Each row of a before or after table is a point. The points were changed in one or more steps. Then noise was added and the rows were shuffled. The steps act on columns, c1 being the first. What was done? A step turns or swaps two columns, mirrors them in a line or flattens them onto one, adds a multiple of one to another, or multiplies or shifts one. Angles are multiples of 10 degrees, from the lower column toward the higher: turns from -170 to 170, lines from 10 to 170 but not 90. Use the fewest steps. Two steps may share a column if one is a turn and the other turns, adds or multiplies; they go together, in the order done. Otherwise the lowest column goes first.
(in the rows, 128 means zero)

Before (9 x 2):
[[121 176]
 [150 143]
 [104 122]
 [ 73 157]
 [113  93]
 [124 158]
 [127 118]
 [ 62 119]
 [ 87  98]]
After (9 x 2):
[[193 151]
 [108 108]
 [149 140]
 [138  96]
 [191 110]
 [162 166]
 [144  82]
 [127 134]
 [140 162]]
Steps: turn c1 and c2 by -170 degrees

Before, 10 rows:
[[130 145  85 164 205  94]
 [118 152  84 100 147 103]
 [110 112 129 125 145 166]
 [120 139 102 100 145  90]
 [150 163 124 121 204  60]
 [ 86 163 116 114 131 154]
 [ 75 119 118  94 175 155]
 [ 76 121 122 121 107 105]
 [ 94 166  85 163 176  81]
 [ 84 107 148 132 136 157]]
After (10 x 6):
[[109 118 127 127  98  97]
 [ 86 140 122 117 117  98]
 [ 82 114 136 131 112 105]
 [ 74 123 126 123 155 139]
 [152 141 129 120  77 218]
 [120 140 114 107 120 146]
 [120 128 118 105 126 157]
 [ 76 124 125  93  76 110]
 [ 96 145 106 165  96 201]
 [130 137 113 162  66 197]]
Steps: multiply c2 by 0.4; multiply c3 by 0.4; turn c5 and c6 by 160 degrees; add 0.3 times c4 to c6

Before (8 x 11):
[[ 83 112 118 150 156 184 206 126 124 159  91]
 [147 103 111  83 110 105 118 123 108 127 149]
 [118 122  95 151 162 139 116 113 160 169 151]
 [126 106 174 144 112 116 129 109 148 175 132]
 [112 105  98 147 145 163 111 110 149 121 136]
 [163 112 126 149 149 141 106 119  99 144 150]
 [126 135 115 137 124 102 123 104 136 128 127]
 [ 92 129  97 129 122 103 118 136 105 122 145]]
After (8 x 11):
[[125 129 136 247 112 103 127 144 150 226 132]
 [ 94 143 109  65 120 116 116 131 105 104 143]
 [111  77  96  88 147 124 110 112 152 139 134]
 [163  98 108 152 149 120 109 132 100 164 151]
 [126 149 112 110 123 122 125 109 136 160 127]
 [ 83 110 105 132 157 140 205 145 122 178  91]
 [118 110  92  85 161 129 114 141 161 207 149]
 [149 130 157  37 111  96 119 124 107 135 149]]
Steps: turn c2 and c6 by 60 degrees; add 0.5 times c7 to c2; turn c3 and c4 by 60 degrees; multiply c4 by 2.5; turn c8 and c10 by -40 degrees; multiply c10 by 2

Before, 11 rows:
[[137 118 153 173 128 133 137 137 100 114 119 123 121 110]
 [ 83 106 107 124 158 151 133 126 129 159 134 103 113 139]
 [133 128 150 130 144 114 129 127 117 131 138 112 131 143]
 [113 101 110 122 141 148 158 137 146 170 142 100 158 140]
 [107 149 173 152  99 140  94 103 131 139 114 128 124 136]
 [142  98 156 132 135 125 124 107 116 133 105 118 143 122]
 [162 106 143 142 156 116 117 118 154 147 142 117 126 124]
 [129 159 154 155 128 131 119  98 131 117 117  97 118 114]
 [115 128 111 124 154 177 123 128 121 163 140 100 136 144]
 [118 146 138 137 113 142 104  97 135  98 118 142 108 134]
 [130 145 155 150 112 132 123 110 125 138  83 135 113 148]]
After, 11 rows:
[[137  10 157 142 145 119 141 110 128 130  63 122 118 153]
 [106 139 123 121  89 128  83 125 129 166 156 151  90 138]
 [129 154 152 130 122 149 100 128 117 122 136 143 132 145]
 [155 162 156 139 107 159 114 120 154 139 164 147 144 127]
 [116  97 175 153 140  99 147 104 127 125  96 159 107 137]
 [131 104 149 155 126 121  73  99 128 107  86 165 121 115]
 [137  99 146 174 125 126 116 139 102 106 125 125 127 108]
 [116 159 124 125  73 109  81 134 122 166 138 160 126 146]
 [135 110 128 133 136 108 167 101 134  95 106 131 105 134]
 [ 97 156 124 121 102 120  61 137 144 175 169 130 145 145]
 [128  53 151 138 124 136 111 109 119 122 136 144 149 121]]
Steps: turn c1 and c13 by 40 degrees; multiply c11 by 3; turn c2 and c11 by -70 degrees; turn c3 and c10 by -20 degrees; turn c5 and c6 by 140 degrees; multiply c12 by 2; turn c7 and c12 by -120 degrees
